Each point is reached from the start by the listed moves, each made once or not at all, plus a little noise. Is the number of moves made odd or even? Then give how often each move was made.

Moves:
(1): [ 26  41 -12]
(2): [-33  22 -23]
(3): [-18  22  56]
Start: [  2  -6 -15]
Points:
[ -5  60 -48] -> even (1, 1, 0)
[ -2  -8 -17] -> even (0, 0, 0)
[-27  17 -39] -> odd (0, 1, 0)
[12 55 27] -> even (1, 0, 1)

Moves:
(1): [ 15   2 -21  -7  23  10 -21]
(2): [ -9  18  10 -27  12  -3  10]
(3): [  9 -19  24  -1  11  -9  25]
(4): [ 1  9 17  7 18  6 -7]
Start: [ 1 -8  3  2  6  0 -9]
Points:
[  9 -17  43   7  36   0   8] -> even (0, 0, 1, 1)
[  6  13  -8 -34  42   5 -20] -> even (1, 1, 0, 0)
[ 27 -16  23   2  60   8 -11] -> odd (1, 0, 1, 1)
[  2   0  20   7  26   7 -13] -> odd (0, 0, 0, 1)
[ -7  18  30 -19  36   5  -5] -> even (0, 1, 0, 1)

Moves:
(1): [-15  -7   5  -7   7  13  28   9 -12]
(2): [ 5  6 -3  8  0 -1 -2 -8 -2]
(3): [-10   2  -5   0  -3   8 -10  -1 -12]
(4): [ -3 -25  -9   5  11 -25   3  -3   8]
(5): [-2 -7 -4  1 18  5 -6  2  0]
(6): [  3   8 -21   1  11  10 -16  14 -17]
(7): [-10  -1 -12   4   1   2   1   4   3]
(8): [-7  0  5 11 -6 -9  2  5  0]
Start: [ -6  -3  -7  -7  -4   2 -11   3  -6]
Points:
[-37 -28 -29  12  -1 -22 -16   7  -8] -> even (0, 0, 1, 1, 0, 0, 1, 1)
[-53 -43 -27   6  23  -5   6  17 -20] -> even (1, 0, 1, 1, 1, 0, 1, 1)
[-13   6 -16   2  -7  10 -24  -6 -21] -> even (0, 1, 1, 0, 0, 0, 0, 0)
[-28 -27 -60   6  34   1 -39  19 -25] -> odd (0, 0, 1, 1, 1, 1, 1, 0)
[-35 -34 -17  -9  11  -1  10   7 -22] -> odd (1, 0, 1, 1, 0, 0, 0, 0)
[-42 -18 -25 -10  18  30   2  16 -29] -> even (1, 0, 1, 0, 1, 0, 1, 0)

Moves:
(1): [-4  2 14  7 13  0  1 -7  8]
(2): [-4 -8 -3 -4  9 -8 -3  2  1]
(3): [  3  13   0   3  10  -3  -7   6 -11]
(4): [-14  13  -4  -2  -1  -3  -5   9  11]
(5): [ 11 -10   0  16   2   0  -7   5  -3]
(6): [ 22   4 -26  12  10  -1  10 -12   9]
(7): [  7  -7  -7   1  10  14 -13  -1   2]
(8): [-1 -2 -6  7 12 14 13  9 -4]
(9): [ 13   6   7 -19  -3  -5  14  11  13]
Start: [-4  8 -7 -8  4 -5  0  4 -8]
Points:
[ -4   6 -13  -1  16   9  12  13 -12] -> odd (0, 0, 0, 0, 0, 0, 0, 1, 0)
[ 27 -10 -29  24  47   0 -12  -8   9] -> odd (1, 1, 0, 0, 1, 1, 1, 0, 0)
[ -7  30 -13 -22  31 -10  11  42   2] -> odd (0, 1, 1, 1, 0, 0, 0, 1, 1)
[ 3  3 -5 -2 45  6 -1 34 20] -> odd (1, 1, 0, 1, 1, 0, 1, 1, 1)
[ 33   9 -32  37  60  19  -4   4  -7] -> even (1, 0, 1, 0, 1, 1, 1, 1, 0)
[ -1   3   0  -1  26   9 -12  -3   2] -> even (1, 0, 0, 0, 0, 0, 1, 0, 0)
[ 16  19 -26 -13  41  -8   3   8  36] -> even (1, 1, 0, 1, 0, 1, 1, 0, 1)

Moves:
(1): [  0   3  -1  -4   2   9  10   9  12   3  -1 -23   8  -5]
(2): [  1  11  -4   6 -15  15   5  -1  -1  -5  -4  -3   7   6]
(3): [ 0  0  6  9  0 -2 -2  3  7  1  5  5  0  0]
(4): [ 11 -17  -5  10  -7   1  -6 -12   3 -12   5  -2  -7  -5]
(5): [-22   1  13   7   5  -1   0  -8   0  12   8  -8 -16 -11]
(6): [  1   9 -11  -7   4  -9   3   6   5   0   5  -9   5  17]
(7): [-1 -9 -2  8  1  2  2  4 -6 11 -2 -2 -2  5]
(8): [ -1  10  -6   4  12  11 -14  -3  13   3  -7 -10   5   2]
(9): [-23   1  -1   3   8   2  -1  -2   3   4  -7  -6 -12 -13]
(10): [-11   0  -1  -3   3   0   3 -11   4   5   0  -7   6   6]
(11): [  1  -1   1  14   7   4 -15  -4 -11  -8   0   3  -4 -14]
(12): [  7   0  10  -3  -2 -12   7  -2   2  12  -8  -1  11  -1]
Start: [ -3   8   1  -2 -10  -7   0  -3   1  10  -9   3  -2  -4]
Points:
[ -7  32  -1  -3 -10  16  11 -11  30  26 -29 -41  34   4] -> odd (1, 1, 0, 0, 0, 0, 0, 1, 0, 1, 0, 1)
[  5  20 -15   4 -14  -2  -4 -27  26  12 -18 -29  25  22] -> even (0, 1, 0, 1, 0, 1, 0, 1, 0, 1, 0, 1)
[-25  27  -9  24   2  26 -25 -13   5   3 -27 -13  -6 -24] -> even (0, 1, 0, 0, 0, 0, 0, 1, 1, 0, 1, 0)
[-50  -4   0  21   8  -6   9 -13  29  34   3 -48 -20  -9] -> even (1, 0, 1, 1, 1, 1, 1, 0, 1, 1, 0, 0)
[-55  22   8  11  23  -9   7  -6  42  60 -16 -59   2  -4] -> odd (1, 0, 1, 0, 1, 1, 1, 1, 1, 1, 0, 1)

Moves:
(1): [ 0 -2 -8 -5 -3  6  0 -7  6 -4  3  5  4  2 10 10]
(2): [ 12  -5   7   1   8 -24   1 -11   1   3  -3   1 -11 -12 -13  -8]
(3): [  8   6  -4   1   5   6   3   5  -9 -11  -9  -3   2  -3   5  -3]
(4): [ -4  -2   2   1   2  -4  -1   6   3  -4 -11   6   2   9   2  -4]
(5): [ 2 12 -3 -1  5  2  4  1  3  0 -6  9  2  2  3 10]
(6): [ 6 -2 -4  4  1  6 -6 -1  8 -7  2 -4  1  0 -3  4]
(7): [-8 -2 -6  5  1 -4 -7 -9 -7 -1 -3  8 -2  4  4  2]
(8): [ -5  -6  12  -9   3  -1   4   9   6 -14   1   1   1   1 -10   7]
(9): [ -4   1   5  -3   1 -11  -2  10   2 -12   0   2  -6  -8   8  19]
(10): [ 9  4 -1 -2 -7  4 -1 14  6 -5  7 -7 12 -4  1  6]
(11): [  9 -11   6   5   2  -1  -5  -2   7   2  -5  -8   1  -2   4   6]
(12): [ 5 11  7  4 -4 -9 -2  1  6 -4 -7 -7 -4 -2 -8  8]
(13): [10 -2  9  7 10 -3 -1  2  1 -3 -2 -5 -5 15  2  1]
(14): [-13   0  11   5   1   6   9  -8  10   4   0  -1  -1   1  -4   3]
Start: [-4 -6  8  4 -4  3 -5 11  6 -8  3  7  7 -5 -5  3]
Points:
[ 29 -22  36  11  23 -18  -9  10  33 -27 -10  -1  -5   0 -23  23] -> even (0, 1, 0, 0, 1, 1, 0, 1, 0, 0, 1, 0, 1, 0)
[  4 -12  44   6  10 -27  -4  11  60 -44 -22  10  -6 -13 -17  57] -> even (1, 1, 0, 1, 1, 1, 0, 1, 1, 0, 1, 1, 0, 1)
[  4  -1  32  -4  10 -12  -3  53  27 -46  -8  11  12  11   1  42] -> even (0, 0, 0, 1, 1, 0, 0, 1, 1, 1, 0, 0, 1, 0)
[ -7 -22  34  10  14   2  -5  12  23 -48 -12   4   2   5  14  47] -> even (1, 0, 1, 0, 0, 0, 1, 1, 1, 0, 1, 0, 1, 1)
[ -7   2  26  -1  -9 -19 -15  36  20 -44   1   3   7 -14 -10  45] -> odd (0, 0, 0, 0, 0, 0, 1, 1, 1, 1, 0, 1, 0, 0)
[ 15 -28  17   7   6 -25 -18   7  35 -29 -11   8  -3 -16   3  30] -> even (1, 1, 0, 1, 0, 1, 0, 0, 1, 0, 1, 0, 0, 0)
[  9 -29  31   7  14  -2   0   4  40 -38 -19   2   5  -9 -14  18] -> even (1, 1, 1, 1, 0, 1, 0, 1, 0, 0, 1, 0, 0, 1)
[  1 -15  36   5  17 -22  -1  22  27 -55 -14  12   4   0   0  35] -> even (1, 1, 1, 1, 0, 0, 1, 1, 1, 1, 0, 0, 1, 1)
